Each row of a before or after table is a point. One or more steps were done to the points. Then noise was added and the rows were shuffled. The steps act on how far a point lies along the listed directions, d1 being the first. What was done? A step turns or swaps two directions, mirrors them in a line or flattens them onto one, adds a multiple of one to another, or multiplies one. Angles are multiples of 10 degrees, from the lower direction toward the higher: turns from -170 to 170, lines from 10 to 170 but not 90. Use the fewest steps. Two steps may share a direction if one is a turn and the other turns, adds or multiplies; they go together, in the order done. Otherwise the lowest direction goes first.

Directions:
(1): [ 1.37  2.90 -1.96]
(2): [2.93 0.21 2.35]
(3): [-1.92  2.38  2.18]
Before (11 x 3)
[[ 0.23  0.30  0.66]
 [ 0.57  0.14  0.21]
 [ 0.74  0.33 -0.24]
 [-0.33 -0.66 -0.29]
 [ 0.21 -0.80 -0.51]
 [-0.06 -0.19  0.24]
 [ 0.45  0.61 -0.21]
 [ 0.71 -0.58  0.01]
 [ 0.46  0.61  0.03]
 [-0.47  0.22  0.00]
 [-0.24 -0.02  0.22]]
After (11 x 3)
[[-0.50 -0.30 -0.22]
 [-0.34 -0.74  0.02]
 [ 0.70  0.20 -0.29]
 [-0.40 -0.57  0.38]
 [ 0.00 -0.39 -0.83]
 [-0.01  0.33  0.03]
 [ 0.68 -0.34 -0.61]
 [-0.04  0.26 -0.22]
 [-0.71  0.15 -0.08]
 [-0.59 -0.42  0.30]
 [ 0.10  0.31  0.39]]
Steps: turn d1 and d2 by 170 degrees

Directions:
(1): [ 1.18  2.89 -0.34 -3.65  0.30 -1.13  2.48 -2.64]
(2): [-3.18  2.46 -1.60  2.40  3.16  0.56  1.71 -0.12]
(3): [-1.17  2.93  1.94  0.26 -0.93 -3.99 -1.77  2.01]
(4): [-2.22  1.35 -0.22 -1.34 -3.66  2.75  1.64  2.33]
Before (12 x 8)
[[ 0.51 -0.75  0.26  0.12 -0.04 -1.04 -0.76  0.26]
 [-0.18  0.09 -0.01 -0.31 -0.11  0.31 -0.17 -0.32]
 [-0.09 -0.03 -0.52  0.12  0.17  0.67  0.53 -0.31]
 [-0.39  0.21  0.18  0.39 -0.41 -0.12 -0.53  0.51]
 [-0.01 -0.19  0.09  0.96  0.90 -0.47 -0.52 -0.24]
 [ 0.24 -0.42  0.08 -0.05  0.60  0.15  0.40 -0.19]
 [ 0.00 -0.44 -0.06  0.20  0.36 -0.23  0.32  0.06]
 [-0.59  0.94 -0.24  0.06  0.24 -0.45 -0.26  0.37]
 [ 0.25  0.36  0.04 -0.65  0.25 -0.40  0.30 -0.27]
 [ 0.92 -0.25 -0.07 -0.41  0.70 -0.43  0.18 -1.20]
 [ 0.77  0.64  0.18 -0.92 -0.24 -0.02  0.22 -0.06]
 [ 0.40  0.45  0.30 -0.25  0.51 -1.21 -0.40 -0.47]]
After (12 x 8)
[[ 0.48 -0.07  0.11 -0.12  0.47 -1.40 -0.34 -0.19]
 [ 0.38 -0.71  0.49  0.34 -0.15 -0.58 -1.08  0.33]
 [ 0.09 -0.24 -0.10  0.95  0.68  0.44 -0.42  0.48]
 [ 0.07 -0.21 -0.38 -0.17 -0.33  0.77  0.45 -0.16]
 [-0.03 -0.71  0.06  0.41  0.15  0.13 -0.34  0.46]
 [-0.33  0.87  0.12 -0.06 -0.14 -0.48 -0.13  0.03]
 [-0.35  0.34  0.00 -0.15 -0.66 -0.11 -0.59  0.83]
 [ 0.25 -0.37  0.06 -0.29 -0.09 -0.23  0.41  0.07]
 [ 0.85 -1.39  0.11  0.29  0.09  0.22 -0.55 -0.41]
 [ 0.76 -0.08  0.55 -0.72 -0.70 -0.51 -0.33 -0.22]
 [ 0.38 -0.55  0.22 -0.33  0.14  0.27  0.34 -0.07]
 [-0.31 -0.04 -0.06  0.02  0.09  0.32 -0.27 -0.26]]
Steps: mirror d1 and d3 in the line at 100 degrees; mirror d2 and d4 in the line at 60 degrees

Directions:
(1): [-1.66  0.33 -0.51  3.75  1.36 -4.70 -0.22  0.11 -2.09  1.35 -1.86  3.75
  0.76 -0.71]
(2): [-1.51  0.39  1.31 -2.19 -4.90  0.16 -1.32  0.61 -1.32  2.80  2.17  2.84
  2.11  2.00]
(3): [ 0.01  2.05 -4.22  2.72 -1.62 -0.60  0.77  3.11 -0.91  1.63  2.40 -2.93
 -1.77  1.53]
Before (11 x 14)
[[-0.28  0.19 -0.10  0.82  0.10 -1.06 -0.10  0.44 -0.50  0.45 -0.38  0.79
   0.18 -0.27]
 [-0.55  0.25 -0.67  1.77 -0.08 -1.85  0.09  0.61 -1.12  1.25  0.10  0.86
   0.00  0.50]
 [-0.65  0.38 -0.13 -0.17 -1.39  0.33 -0.15  0.65 -0.17  0.75  0.64  0.01
   0.24  0.65]
 [ 0.26  0.30 -0.68  0.01 -0.45  0.68  0.18  0.79  0.05 -0.08  0.43 -0.89
  -0.46  0.28]
 [-0.33  0.22 -0.28  0.34 -0.58 -0.48 -0.02  0.16 -0.55  0.49  0.36  0.39
  -0.08  0.48]
 [-0.29  0.23 -0.35  0.36 -0.33 -0.30 -0.31  0.18 -0.31  0.34  0.59  0.43
   0.02  0.24]
 [ 0.22 -0.15 -0.23  0.29  0.27 -0.04  0.23  0.09 -0.01  0.59 -0.21 -0.22
  -0.10 -0.07]
 [ 0.07 -0.26  0.29 -0.39 -0.21  0.52 -0.14 -0.40  0.01  0.05  0.20  0.23
   0.12 -0.10]
 [-0.37  0.62 -0.99  0.70 -0.79 -0.29 -0.11  0.73 -0.49  0.58  0.60 -0.21
  -0.03  0.49]
 [ 0.12 -0.02 -0.12  0.26  0.25  0.24  0.19  0.03  0.38 -0.40  0.20 -0.44
  -0.10 -0.04]
 [-0.03  0.07 -0.04  0.52  0.85 -0.42  0.03 -0.40  0.07 -0.38 -0.44 -0.05
  -0.03 -0.39]]
After (11 x 14)
[[-0.55  0.31  0.13 -0.56 -1.41  0.69 -0.13  0.48  0.00  0.58  0.61 -0.08
   0.33  0.64]
 [ 0.36  0.04 -0.10 -0.62 -0.36  1.09  0.09  0.40  0.37 -0.34  0.29 -0.83
  -0.31  0.18]
 [ 0.30 -0.16 -0.24  0.19  0.19  0.11  0.22  0.14  0.04  0.55 -0.14 -0.37
  -0.14 -0.11]
 [-0.01  0.24 -0.29  0.75  0.73 -0.50  0.11 -0.21  0.03 -0.22 -0.26 -0.15
  -0.16 -0.26]
 [-0.09  0.51 -0.86  0.08 -0.99  0.51 -0.08  0.69 -0.15  0.34  0.85 -0.78
  -0.15  0.57]
 [-0.26  0.25 -0.35  0.15 -0.77 -0.12  0.03  0.32 -0.42  0.45  0.58  0.01
  -0.19  0.58]
 [-0.17  0.53 -1.31  1.46 -0.73 -1.00  0.31  1.18 -0.86  1.28  0.88 -0.47
  -0.45  0.91]
 [-0.05 -0.36  0.34 -0.26 -0.12  0.24 -0.16 -0.44 -0.11  0.14  0.10  0.54
   0.21 -0.17]
 [-0.16  0.27 -0.45  0.19 -0.48  0.02 -0.35  0.26 -0.21  0.32  0.78  0.11
  -0.10  0.31]
 [-0.16  0.41 -0.64  0.91 -0.20 -0.83  0.03  0.86 -0.45  0.54  0.10  0.18
  -0.05 -0.07]
 [ 0.17 -0.11  0.05  0.09  0.32  0.33  0.12  0.01  0.44 -0.40  0.17 -0.34
  -0.02 -0.06]]
Steps: turn d1 and d3 by 40 degrees

Directions:
(1): [ 1.55 -2.00 -3.47 -2.82  1.03  2.75 -0.80  1.70  0.92  1.04  0.92  1.16
 -3.19  1.07  1.77  3.18  0.23 -0.34 -3.31  2.53 -2.49  2.44 -0.08 -0.59
  3.52 -4.19 -4.01 -1.92 -0.94  0.67 -1.59  0.18]
(2): [ 2.85 -3.21  0.15 -0.35  3.60 -0.80  1.16  0.96  1.30 -1.44  2.92 -0.81
  0.91  4.44  0.22 -3.78  3.13  0.13  4.21  1.48  0.41 -1.62  0.18 -2.02
  0.27  0.00  1.44 -2.55 -3.47 -0.47 -3.26 -0.48]
Before (14 x 32)
[[-0.09  0.24 -0.60 -0.44 -0.67  0.64 -0.35  0.16 -0.02  0.53 -0.27  0.26
  -0.67 -0.35  0.39  1.24 -0.11 -0.05 -1.01  0.36 -0.24  0.61 -0.05 -0.13
   0.74 -0.90 -0.84  0.06  0.32  0.40  0.02  0.19]
 [ 0.19  0.44 -0.36 -0.09 -0.11  0.31 -0.09 -0.06  0.02  0.09 -0.15  0.14
  -0.44 -0.27 -0.02  0.68 -0.22 -0.22 -0.99  0.01 -0.26  0.36 -0.27  0.00
   0.13 -0.57 -0.54 -0.01  0.27  0.08  0.25  0.32]
 [ 0.02 -0.29 -0.63 -0.66  0.20  0.54  0.00  0.14  0.36  0.09  0.06  0.19
  -0.46  0.12  0.18  0.82 -0.16 -0.06 -1.19  0.82 -0.23  0.41 -0.20 -0.09
   0.78 -0.84 -0.83 -0.52 -0.02  0.28 -0.16  0.18]
 [-0.60  0.52 -0.36 -0.19 -0.49  0.19 -0.41 -0.07 -0.09  0.20 -0.35  0.09
  -0.57 -0.65 -0.05  0.86 -0.54 -0.10 -0.90  0.00 -0.18  0.47 -0.43  0.08
   0.44  0.15 -0.52  0.26  0.35  0.12  0.22  0.14]
 [ 0.61 -0.84 -0.35 -0.32  0.75  0.25  0.08  0.48  0.41 -0.46  0.86  0.12
  -0.06  1.01  0.18  0.17  0.66 -0.11  0.38  0.49 -0.22 -0.20 -0.05 -0.27
   0.70 -0.47 -0.53 -0.66 -1.01 -0.09 -0.59  0.23]
 [-0.54  0.76  0.50  0.31 -0.55 -0.08 -0.04 -0.41 -0.14 -0.08 -0.27 -0.31
   0.13 -0.62  0.01 -0.26 -0.63 -0.04 -0.05 -0.40  0.11  0.04 -0.04  0.18
  -0.38  0.39  0.03  0.67  0.73  0.34  0.69 -0.07]
 [ 0.00  0.23 -0.32  0.07 -0.28  0.05 -0.22 -0.17  0.07 -0.01 -0.37 -0.03
  -0.06 -0.28  0.39  0.42 -0.43 -0.18 -0.63 -0.19 -0.13 -0.07 -0.31  0.42
  -0.13  0.04 -0.13  0.52 -0.18 -0.26  0.41 -0.09]
 [-0.78  0.94  1.02  0.84 -0.80 -0.90  0.21 -0.57 -0.48 -0.08 -0.79 -0.46
   0.98 -1.03 -0.37 -0.41 -0.32  0.14  0.49 -1.09  0.62 -0.68  0.07  0.36
  -0.87  1.61  0.96  0.71  0.84  0.07  0.87  0.13]
 [-0.26  0.28  0.10  0.55 -0.21 -0.07  0.14 -0.10 -0.48 -0.07 -0.31 -0.02
   0.50 -0.41 -0.45 -0.17 -0.43 -0.02  0.30 -0.40  0.31 -0.17 -0.10 -0.03
  -0.92  0.54  0.18  0.23  0.16 -0.01  0.40  0.18]
 [ 0.69 -0.67 -0.74 -0.73  0.17  0.64 -0.24  0.22  0.24  0.02  0.23  0.34
  -0.36  0.38  0.41  0.47  0.07 -0.11 -0.74  0.30 -0.69  0.47 -0.09 -0.41
   0.88 -0.75 -0.67 -0.78 -0.26 -0.01 -0.23  0.31]
 [ 0.48 -0.69 -0.58 -0.62  0.60  0.35 -0.17  0.53  0.32 -0.17  0.18  0.06
  -0.66  0.40  0.51  0.23  0.31 -0.01 -0.38  0.46 -0.49  0.44  0.04 -0.05
   0.58 -0.75 -0.46 -0.70 -0.14 -0.08 -0.71  0.20]
 [-0.05  0.09  0.29  0.04 -0.03 -0.05  0.11 -0.38 -0.39 -0.33  0.00  0.08
  -0.12 -0.47 -0.17 -0.03  0.07  0.08  0.10  0.00  0.07 -0.05 -0.01  0.07
  -0.36  0.17  0.04 -0.05 -0.13 -0.31 -0.10 -0.21]
 [-0.31  0.46  0.52  0.32 -0.29 -0.30 -0.22 -0.50 -0.21 -0.11 -0.27 -0.11
   0.71 -0.57 -0.23 -0.19 -0.34  0.27  0.38 -0.43  0.41 -0.38 -0.02  0.22
  -0.46  1.01  0.68  0.25  0.22 -0.03  0.52 -0.09]
 [ 0.71 -0.60 -0.63 -0.50  0.60  0.09  0.14  0.27  0.56 -0.21  0.69 -0.05
  -0.16  0.61  0.08 -0.23  0.57 -0.14  0.24  0.74 -0.03 -0.10 -0.13 -0.59
   0.22 -0.38  0.14 -0.71 -0.57 -0.08 -0.46 -0.28]]
After (14 x 32)
[[-0.36  0.52 -0.01 -0.15 -0.44  0.45 -0.16 -0.14 -0.01  0.17 -0.10 -0.07
  -0.42 -0.60  0.29  0.36 -0.65 -0.16 -0.71 -0.07 -0.31  0.56 -0.09  0.10
   0.22 -0.29 -0.69  0.41  0.70  0.46  0.56 -0.03]
 [ 0.58 -0.40 -0.11 -0.15  0.54 -0.32  0.26  0.08  0.48 -0.44  0.71 -0.20
   0.28  0.59 -0.12 -0.75  0.56 -0.08  0.75  0.49  0.34 -0.47 -0.15 -0.57
  -0.19  0.16  0.63 -0.54 -0.53 -0.15 -0.31 -0.38]
 [ 0.26 -0.06  0.68  0.31  0.00 -0.51  0.15 -0.35 -0.06 -0.48  0.06 -0.22
   0.94  0.26 -0.26 -1.10  0.16  0.03  0.85 -0.55  0.35 -0.63  0.02 -0.36
  -0.51  0.89  1.00 -0.19 -0.12 -0.32  0.18  0.19]
 [ 0.01 -0.06 -0.69 -0.04 -0.07  0.63 -0.10  0.22 -0.32  0.22 -0.22  0.25
  -0.23 -0.32 -0.06  0.69 -0.52 -0.10 -0.56  0.09 -0.25  0.43 -0.12 -0.05
  -0.12 -0.36 -0.76 -0.10  0.10  0.17  0.17  0.23]
 [-0.10  0.31 -0.12  0.23 -0.30 -0.11 -0.16 -0.26  0.06 -0.06 -0.38 -0.09
   0.09 -0.28  0.27  0.21 -0.43 -0.12 -0.41 -0.30 -0.03 -0.17 -0.29  0.47
  -0.31  0.19  0.08  0.58 -0.17 -0.30  0.43 -0.08]
 [-0.25  0.18 -0.96 -0.70 -0.56  0.71 -0.27  0.26 -0.11  0.61 -0.54  0.26
  -0.83 -0.87  0.61  1.72 -0.47 -0.08 -1.75  0.13 -0.80  0.82  0.00  0.24
   1.05 -0.74 -1.37 -0.07  0.65  0.50  0.34  0.25]
 [ 0.17 -0.25  0.54  0.30  0.45 -0.55  0.20  0.04  0.17 -0.61  0.06 -0.33
   0.44  0.30 -0.13 -1.06  0.40  0.08  0.93 -0.23  0.34 -0.46  0.09  0.02
  -0.60  0.67  0.95 -0.18 -0.06 -0.31 -0.38  0.09]
 [ 0.39 -0.52  0.31  0.25  0.66 -0.29  0.27  0.14  0.31 -0.74  0.78 -0.11
   0.61  0.93 -0.17 -0.54  0.71 -0.05  1.17  0.09  0.29 -0.71 -0.02 -0.22
   0.01  0.30  0.34 -0.38 -0.99 -0.23 -0.36  0.16]
 [-0.53  0.81  0.83  0.67 -0.78 -0.46  0.05 -0.46 -0.32 -0.02 -0.41 -0.27
   0.63 -0.36 -0.32 -0.27  0.02  0.10  0.60 -0.54  0.76 -0.49  0.02 -0.02
  -0.64  0.79  0.82  0.59  0.41  0.08  0.43  0.10]
 [-0.02  0.73  0.43  0.56 -0.18 -0.33  0.16 -0.35 -0.14 -0.20 -0.20 -0.13
   0.31 -0.37 -0.37 -0.17 -0.13 -0.13 -0.12 -0.49  0.28 -0.23 -0.28  0.04
  -0.66  0.34  0.42  0.31  0.37 -0.06  0.40  0.27]
 [-0.82  0.82  0.27  0.35 -0.57 -0.42 -0.26 -0.35 -0.25 -0.07 -0.48 -0.17
   0.01 -0.73 -0.44  0.11 -0.47 -0.01 -0.19 -0.42  0.33 -0.04 -0.34  0.12
  -0.23  0.92  0.23  0.52  0.35 -0.04  0.45  0.05]
 [-0.01 -0.04 -0.02 -0.19 -0.02  0.21  0.01 -0.25 -0.35 -0.23  0.05  0.12
  -0.37 -0.46 -0.06  0.25  0.07  0.07 -0.25  0.16 -0.15  0.14 -0.03  0.08
  -0.10 -0.14 -0.28 -0.20 -0.18 -0.25 -0.16 -0.23]
 [ 0.02  0.07 -0.55 -0.50 -0.15  0.55 -0.51 -0.04 -0.01  0.32 -0.20  0.29
  -0.33 -0.54  0.31  1.00 -0.44  0.18 -0.89  0.28 -0.40  0.43 -0.06  0.14
   0.58 -0.28 -0.65 -0.22  0.15  0.16  0.22 -0.01]
 [-0.36  0.30  0.79  0.44  0.09 -0.61  0.37 -0.52  0.08 -0.46 -0.08 -0.33
   0.88 -0.02 -0.52 -0.76 -0.01  0.10  0.47 -0.11  0.85 -0.65 -0.18  0.07
  -0.66  0.87  0.89  0.04  0.12 -0.01  0.26  0.10]]
Steps: mirror d1 and d2 in the line at 80 degrees
